Each row of a before or after table is a point. One or more steps were done to the points. Then noise was added and the rows were shuffled. The steps act on columns, c1 being the first. Name the steps. A step turns or swaps two columns, mirrors them in a line or flattens them onto one, adds a multiple of one to another, or multiplies or shifts one. Angles are multiples of 10 degrees, from the lower column toward the higher: turns from -170 to 170, lines from 10 to 170 but not 90. Use the fewest steps. Two steps may share a column if one is a turn and the other turns, adds or multiplies; they go together, in the order done. Otherwise the lowest column goes first.

Before:
[[-0.33  0.30]
 [ 0.24  0.26]
 [ 0.19 -0.29]
 [ 0.35  0.14]
 [ 0.20  0.21]
 [ 0.12  0.06]
 [-0.16 -0.04]
 [ 0.26 -0.35]
 [-0.06  0.30]
 [-0.39 -0.34]]
After:
[[ 0.61  0.25]
 [ 0.87  0.15]
 [-0.98 -0.35]
 [-0.17  0.31]
 [ 0.51  0.18]
 [-0.41 -0.03]
 [ 0.33  0.08]
 [ 0.63 -0.35]
 [-0.85  0.30]
 [ 0.49 -0.30]]
Steps: multiply c1 by 2.5

Before, 12 rows:
[[-0.22 -0.11 -0.61 -0.13]
 [-0.07  0.53  0.17 -0.33]
 [-0.11 -0.25 -0.25 -0.07]
 [-0.07 -0.28  0.16 -0.18]
 [-0.34 -0.24 -0.06  0.13]
 [-0.05 -0.03 -0.83  0.31]
 [ 0.12  0.52 -0.27 -0.32]
 [ 0.34  0.89 -0.06 -0.26]
 [-0.45  0.25 -0.03  0.04]
 [ 0.00 -0.42 -0.04  0.17]
 [ 0.12  0.60  0.24 -0.40]
 [-0.18 -0.33  0.31 -0.09]]
After (12 x 4):
[[ 0.41  0.00 -0.08  0.17]
 [-0.54 -0.08  0.34 -0.33]
 [ 0.33 -0.18  0.62 -0.10]
 [ 0.12 -0.21 -1.22 -0.13]
 [-0.89  0.34 -0.12 -0.25]
 [ 0.04 -0.05 -1.65  0.30]
 [-0.60  0.12  0.48 -0.40]
 [-0.52  0.12 -0.55 -0.32]
 [ 0.24 -0.11 -0.50 -0.08]
 [ 0.24 -0.34 -0.13  0.14]
 [-0.25 -0.45 -0.06  0.05]
 [ 0.28 -0.08  0.32 -0.20]]
Steps: turn c1 and c2 by 90 degrees; multiply c3 by 2

Before, 9 rows:
[[-0.27 -0.54 -0.15  0.04 -0.13  0.44  0.72 -0.05]
 [-0.07 -0.13 -0.69 -0.62  0.22  0.18  0.33 -0.27]
 [-0.56  0.04 -0.19 -0.59 -0.17 -0.09  0.36 -0.22]
 [-0.15  0.88  0.14 -0.08 -0.21  0.45  0.13 -0.07]
 [ 0.72 -0.15  0.20  0.22  0.08 -0.16 -0.15  0.29]
 [ 0.11 -0.36 -0.12  0.03  0.02  0.23 -0.26 -0.30]
 [-0.64  0.09  0.19  0.05  0.35  0.16  0.53  0.54]
 [-0.18 -0.55 -0.39 -0.62 -0.07  0.32 -0.09  0.31]
 [ 0.77 -0.34  0.32 -0.31  0.33  0.01  0.04 -0.38]]
After (9 x 8):
[[-0.32 -0.23 -0.03 -0.60  0.13 -0.09  0.73  0.51]
 [ 0.27 -0.48 -0.25 -0.63 -0.38  0.32 -0.17  0.23]
 [-0.28 -0.19 -0.18  0.03 -0.28  0.24 -0.52 -0.15]
 [ 0.39  0.18 -0.10  0.22 -0.17 -0.17 -0.27 -0.67]
 [-0.08  0.28  0.33 -0.09  0.82  0.45  0.27  0.13]
 [-0.28 -0.61  0.32 -0.60 -0.24  0.18  0.67  0.03]
 [-0.24  0.33 -0.07 -0.30 -0.46  0.00  0.08 -0.82]
 [ 0.43  0.28  0.26  0.06 -0.16  0.16  1.07  0.74]
 [-0.09 -0.29 -0.37  0.05 -0.34  0.42  1.43  0.26]]
Steps: turn c1 and c8 by -80 degrees; turn c2 and c5 by 130 degrees; turn c2 and c3 by -110 degrees; multiply c7 by 2
